Every row gives one point. Each copy is the shape, with its points in the same order, turned, moved and blurred by noise. Some copies are also mirrored. Which?
In the rows, zero is written as 128.

Shape (6 x 2)
[[103 103]
 [121 101]
 [141 184]
 [ 73 157]
 [ 95 116]
 [125  37]]
Copy 1 (6 x 2)
[[147 119]
 [137 109]
 [ 81 171]
 [149 180]
 [151 141]
 [166  52]]
Copy 1 is: mirrored
Copy 2 (6 x 2)
[[114  91]
 [102 104]
 [160 173]
 [173  99]
 [133 105]
 [ 46  65]]
Copy 2 is: mirrored
Copy 3 (6 x 2)
[[104 116]
 [120  98]
 [175 164]
 [106 164]
 [104 123]
 [ 90  42]]
Copy 3 is: only turned
Copy 4 (6 x 2)
[[ 95 109]
 [106 125]
 [177  77]
 [112  52]
 [ 99  95]
 [ 68 172]]
Copy 4 is: mirrored

Shape (7 x 3)
[[186 209 173]
 [ 78  98 113]
 [156  98 122]
 [ 74  97 109]
 [134  68 123]
 [135 134 126]
 [108 147 177]]
Copy 1 (7 x 3)
[[ 68 193 130]
 [170  78 166]
 [ 98  83 164]
 [178  73 158]
 [121  52 188]
 [111 110 145]
 [139 149 181]]
Copy 1 is: mirrored
Copy 2 (7 x 3)
[[ 29  46 123]
 [133 173 147]
 [143  98 133]
 [133 179 142]
 [166 119 154]
 [104 114 127]
 [ 68 123 172]]
Copy 2 is: mirrored
Copy 3 (7 x 3)
[[171  76  60]
 [ 84 119 197]
 [108 152 135]
 [ 81 113 205]
 [101 168 167]
 [112 118 131]
 [157  84 156]]
Copy 3 is: mirrored
Copy 4 (7 x 3)
[[152  87  34]
 [119 153 181]
 [146 184 120]
 [115 154 183]
 [152 193 146]
 [135 141 112]
 [153  94 136]]
Copy 4 is: mirrored

Shape (6 x 3)
[[106 131 157]
 [ 85 110 112]
 [146 116 195]
 [203  98  56]
 [139  73 114]
 [142 172 139]]
Copy 1 (6 x 3)
[[128 129 159]
 [145 103 114]
 [136 183 177]
 [112 194  30]
 [164 163  94]
 [ 74 151 144]]
Copy 1 is: only turned
Copy 2 (6 x 3)
[[104 133 153]
 [152 140 176]
 [ 84  82 124]
 [226 102  78]
 [171  86 149]
 [110 153  97]]
Copy 2 is: mirrored
Copy 3 (6 x 3)
[[ 99 120 138]
 [112 163 161]
 [120  56 166]
 [233 130  99]
 [173 139 159]
 [114  98  91]]
Copy 3 is: mirrored

Shape (10 x 4)
[[129 160  92 103]
 [ 82 174 159 249]
 [ 82 139 126  70]
 [ 86 136 150 178]
 [112 101 166 126]
 [113 151  68 111]
 [ 90 114 140 108]
 [139 166 133 158]
 [ 98 144 138  48]
 [123  95 170 125]]
Copy 1 (10 x 4)
[[ 89 146 148 122]
 [223  82 221 159]
 [ 79  88 116 136]
 [181  78 159 148]
 [153  80 100 116]
 [ 95 147 150 151]
 [126  79 102 137]
 [152 119 175 104]
 [ 65  79 104 105]
 [164  92  86 109]]
Copy 1 is: only turned
Copy 2 (10 x 4)
[[156 140 126  93]
 [196 114  69 247]
 [103 109  83  82]
 [151  89  87 190]
 [105  77 125 151]
 [178 122 115  82]
 [116  83 108 122]
 [151 143 128 165]
 [ 86 123  98  77]
 [ 98  82 137 157]]
Copy 2 is: only turned

Shape (9 x 4)
[[ 45  92 128 131]
 [177 108  85 135]
 [164 143 119  97]
 [150 162 125  99]
 [146 177 118 226]
 [102 118 182  92]
 [116 131 130 175]
 [ 98 107 120 108]
 [162 102  89 221]]
Copy 1 (9 x 4)
[[ 75  84 156  82]
 [139 123 100 182]
 [137 172 104 139]
 [138 179 124 126]
 [209 104 198 158]
 [119 138 109  54]
 [152  98 162 124]
 [ 93 122 123 107]
 [176  63 143 191]]
Copy 1 is: only turned
Copy 2 (9 x 4)
[[ 47 120 116 204]
 [136  91 162 123]
 [148 150 130 115]
 [153 166 123 134]
 [199  65  84 194]
 [ 78 159  69 135]
 [128  88 100 186]
 [ 79 132 126 166]
 [159  29 141 162]]
Copy 2 is: mirrored

Shape (10 x 6)
[[ 69  83 125 133 200  57]
 [ 97 218 118 131 161 131]
 [ 92 139 123  49 141  63]
 [100 110 154  98 104 136]
 [ 79  66 163  68 132 123]
 [178 143 123 128 138 132]
 [126 115 143 153 127 133]
 [147 224 159  96  64 134]
 [ 65 155 149 124 163  72]
 [130 116  65 192 147 119]]
Copy 1 (10 x 6)
[[127  79 175  45 108  84]
 [ 89 177 153 154  68 131]
 [153 178 108  54 109  91]
 [182 129 104 135 136 109]
 [195 123 120  99 154  61]
 [136 139 147 143 159 177]
 [148 101 133 145 129 140]
 [166 203  87 178  97 185]
 [142 126 144  88  57 108]
 [ 62  75 140 130 145 155]]
Copy 1 is: mirrored
Copy 2 (10 x 6)
[[127 191 154 125 209  51]
 [ 97 164 145 166  64 115]
 [128 218 135  72 133 124]
 [159 126 130  69 114  99]
 [140 140 115  29 157  80]
 [145 112 161 134 129 159]
 [164 107 157 122 130  96]
 [156 143 170  95  12 160]
 [119 197 166 121 120  66]
 [180 127 131 197 156 110]]
Copy 2 is: only turned

Shape (14 x 8)
[[124 116 116 155 122 116 134 127]
 [161  90  83 106 107 128 170 111]
 [173 140  67 142 133  97 131 157]
 [159 192 173 168  58 125  73 143]
 [176 119 149 123 138 100 164  90]
 [147 125 130 166  95 175 114 153]
 [129 217 154 121  41 128 135 136]
 [127  97 104  90 135 156 175  21]
 [104 221 133 210  74 140 118 114]
 [134 117 132  74 170 138 158 101]
 [ 87 187 141 162  47  89  64 147]
 [156 126 109  79 155 152 159  17]
 [109 141 118 136 132  82 185 176]
 [151 135 103  79 163 170 137  69]]
Copy 1 (14 x 8)
[[101 110 115 152 138 117 143 134]
 [124 131  97 120 180 117 192 108]
 [137 143  70 172 117 144 182 142]
 [118  87  42 135 132 126  58 205]
 [103 154 106 125 154  68 163 157]
 [114 101 108 144 171 162 115 172]
 [ 79  98  18  83 127 147  89 160]
 [102 178 140  80 184  77 143  63]
 [ 56 122  52 159 124 161  42 147]
 [110 161 148  77 130 104 167 131]
 [106  44  45 143  85 133  60 147]
 [127 207 134  80 166  72 134  86]
 [ 55 108  99 134  97 135 194 153]
 [140 193 136  80 149 116 133 109]]
Copy 1 is: mirrored
Copy 2 (14 x 8)
[[135 111 126 117 122 134 152 126]
 [174 108  98  65 130  87 152 137]
 [168 123 109 128 105 132 137 194]
 [126  74 122 186  77 139  61  88]
 [173 119 172 113 140  84 132 118]
 [135  71 120 115 125 167 108 108]
 [191  89  95 174  58 112 100  50]
 [171 103 112  91 209  54 185  97]
 [137  51 108 206  80 151 156  77]
 [185 160 124 113 190 106 141 115]
 [ 92 110  86 186  42 139 110  71]
 [182 105 113 115 220  44 160 106]
 [181 164 138 114  83 155 173 123]
 [186 114  88 128 211  88 140 119]]
Copy 2 is: only turned
Copy 3 (14 x 8)
[[111 135 122 154 126 127 107 169]
 [ 93  99  95 130  84 128  82 147]
 [132 141  50 130 105 107 128 179]
 [ 88 226 104 169 128 122 213 133]
 [ 54 130 130 126 121  65 100 149]
 [ 73 142  94 145 140 176 163 158]
 [109 174 113 167  92 125 209  91]
 [ 72 124 150 139 120 130  15  91]
 [151 184 120 217 162 135 181  99]
 [ 96 117 138  68 113 102  94 112]
 [157 212 140 185  94 153 187 159]
 [ 72 133 135 114 119 100  27  66]
 [137  79 137 136 111  91 168 176]
 [ 89 134 107  90 124 124  55  85]]
Copy 3 is: mirrored

Shape (14 x 8)
[[112  82 111 153 144 100 151 173]
 [139  61 136  96 150 136  94 113]
 [166  73  85 142 193 125 186 176]
 [166 156  83 137 159 107 177 117]
 [174 119  93 150  66  96 132 164]
 [ 78  78 112 136 133 198 105 159]
 [ 82 134 162 134 131 104 108  73]
 [132 149 130 145 108 100 161  92]
 [207  92 190 121 170  93  98 129]
 [180 149  86  52 107  88  89 126]
 [131  69 166 135 117  97 186 153]
 [183 138  94  47 131 123 196 145]
 [153 197 122 103 185 180 107 134]
 [105 120 211  37 183  86  72  83]]
Copy 1 (14 x 8)
[[ 85 138 133 106 160 170  79 149]
 [103 175 135 102  93 124 126  93]
 [124 143 147  63 190 142  47 109]
 [182 113 148 123 175 106  84 130]
 [ 95  84 119 143 200 154 148 113]
 [ 38 143 201 108  98 124  87 131]
 [137 169 144 177  87 121 131 185]
 [141 130 131 157 157 112 129 167]
 [169 202 130 101 141 167 167  81]
 [151  66  91 121  96 123 155  82]
 [108 179 120  86 173 149 133 172]
 [155  78 122  49 160  85 136 122]
 [179  94 231 121  89 112 121 108]
 [178 198 118 116   9 133 158 139]]
Copy 1 is: mirrored
Copy 2 (14 x 8)
[[101 138 129  90 138 123 199 151]
 [124 144 170 109  85 116 117 176]
 [103  98 201  57 133 108 209 115]
 [144  90 128  44 146 110 138  71]
 [137 191  93  67 113  98 178  97]
 [ 80 126 139 192 126  86 155 145]
 [121 134  92 106 153 153  88 183]
 [113 133  90  60 146 146 120 106]
 [140 199 209  67 128 170 116 154]
 [218 146 114  71  59 127 132 127]
 [ 57 152 126  67 107 172 182 134]
 [157  88 139  55  60 159 162  67]
 [183 103 178 145 152 130  99  73]
 [162 132 151 123 110 211  65 217]]
Copy 2 is: only turned

Shape (14 x 9)
[[144 116  46 129  61 141 110 180 187]
 [133 120 133  87 164 105  91 135 150]
 [122 164  75 160 162  96 140 167 172]
 [130 113 121 128 157  95 128 113  87]
 [144 116 104  59 165 132 164 111 106]
 [133 114 136 101 163 180 127 122 104]
 [165 187 113 129 112  98 113 146 138]
 [ 48  86  74  89  96 191 104  47 195]
 [ 91 116 139 108 124 121 136 149 128]
 [ 49  65  59  69 108 185  72  61 129]
 [168  89 116 126 136 111  86 143 144]
 [131  87 139 104 145 127 143  76 121]
 [128 162  97 122 143 105 122 155 126]
 [162 170 106 168 157 107 122 169 138]]
Copy 1 (14 x 9)
[[ 70 167 108 120 132 100 111 144 223]
 [158 146 168  98 138 113 168 121 127]
 [145 178 105 174 127  76 160 161 144]
 [173  98 144 124  92  96 131 136 107]
 [140  64 133 113 118 119 196 128 129]
 [145  76 144 132 142 161 138 121 113]
 [127 172 115 145  89  96 147  82 132]
 [ 94  67 130  64 249  61 107 127 155]
 [113 126 137  98 125 116 139 159  96]
 [143  45 117  27 215  94  96 131 161]
 [152 144 183 120 109 116 121 125 168]
 [137  62 179 114 128  91 143 124 109]
 [147 155 104 129 108 104 155 126 129]
 [151 173 123 186  96 109 137 131 132]]
Copy 1 is: only turned
Copy 2 (14 x 9)
[[ 83 169  79 190 157 129 143 158 166]
 [158  80 102 120 131 139 109 141 101]
 [116 161 129 130 193 103 101 134  83]
 [146 128 136 105 100 149 129  96  72]
 [145 102 113  78 127 160 193 142  83]
 [153 111 125  81 132 206 145 121 122]
 [128 167 124 103 114 100 104 165 120]
 [217 127  45 162 185 165 197  70 189]
 [130  97 144 123 140 132 141 100 137]
 [228 116  75 191 138 199 203  87 159]
 [115 112  81 144 104 158 100 127 102]
 [152 106  89  86 112 162 159  80 104]
 [131 146 145 123 139 122 122 145 101]
 [100 169 138 110 149 126  81 144  92]]
Copy 2 is: mirrored

Shape (15 x 9)
[[ 95 196 165 106 130 110 121 135 191]
 [188  74  80 124 180 118  78 148 158]
 [192 112 118 127 165 134 132 128 165]
 [148 125  92 192 192  83 138  85 131]
 [ 82 152  29 186 185 142 202  82 131]
 [ 93 181 116 134 153 102 168 148 119]
 [115  75 142 127 176 114  92 144 146]
 [128 151 152 135 139 151 103 166 126]
 [ 99 126 160 140 131 137 116 151 170]
 [115 173 183 117 104 140 127 176 146]
 [100 155  54 177 139 146 143  70 106]
 [ 98 129  82 130 185 136 161  50  92]
 [174  35  95 114 140  82 113 123 144]
 [106 168 130 120 113  99 107 130 145]
 [104 146 199 130 101 128 129 150 156]]
Copy 1 (15 x 9)
[[145 174  97 125 199  73 152 176 184]
 [131 131 185 105 116 204 148 138 160]
 [157 161 171 107 130 156 160 162 123]
 [124 112 166  90  76 105 105 194 130]
 [108 124  80 118  15  87 164 221 122]
 [132 149  73 151 132 100 110 202 136]
 [135 130 121  69 145 165 117 130 158]
 [172 139 103 141 158 123 130 123 144]
 [150 169  94  99 156 109 137 123 164]
 [172 181  84 151 196  96 127 123 143]
 [ 93 100 102 138  62  73 161 164 113]
 [ 95  83  92  93  95 107 163 201  83]
 [ 79 162 175  77 125 196 123 134 120]
 [110 150 111 143 173  92 129 149 159]
 [154 188  90 111 191  82 123 117 138]]
Copy 1 is: mirrored
Copy 2 (15 x 9)
[[119  99 176 185  51 111 100  75 130]
 [152 121  39  87  99 164 142  97 110]
 [154 116  94 125  80 155 146 137  95]
 [ 73 127 121  96 117 168 126 140  45]
 [  7 109 160 108 137 149 185 187 108]
 [ 63 138 147 171 109  94 134 114 107]
 [127 114  90 137 130 177  98  84 130]
 [147 120 122 167 115 111 163  66 111]
 [137  84 132 166 116 123 106  87 130]
 [159 109 151 201  98  79 126  83 131]
 [ 63 139 182  82 140 132 184 135 109]
 [ 60 165 169 110 132 198 160 153 116]
 [160 144  67  72 120 164  84 146 124]
 [114 125 167 138  85  96 116  91 131]
 [173  98 169 186 122 104 104  90 122]]
Copy 2 is: mirrored
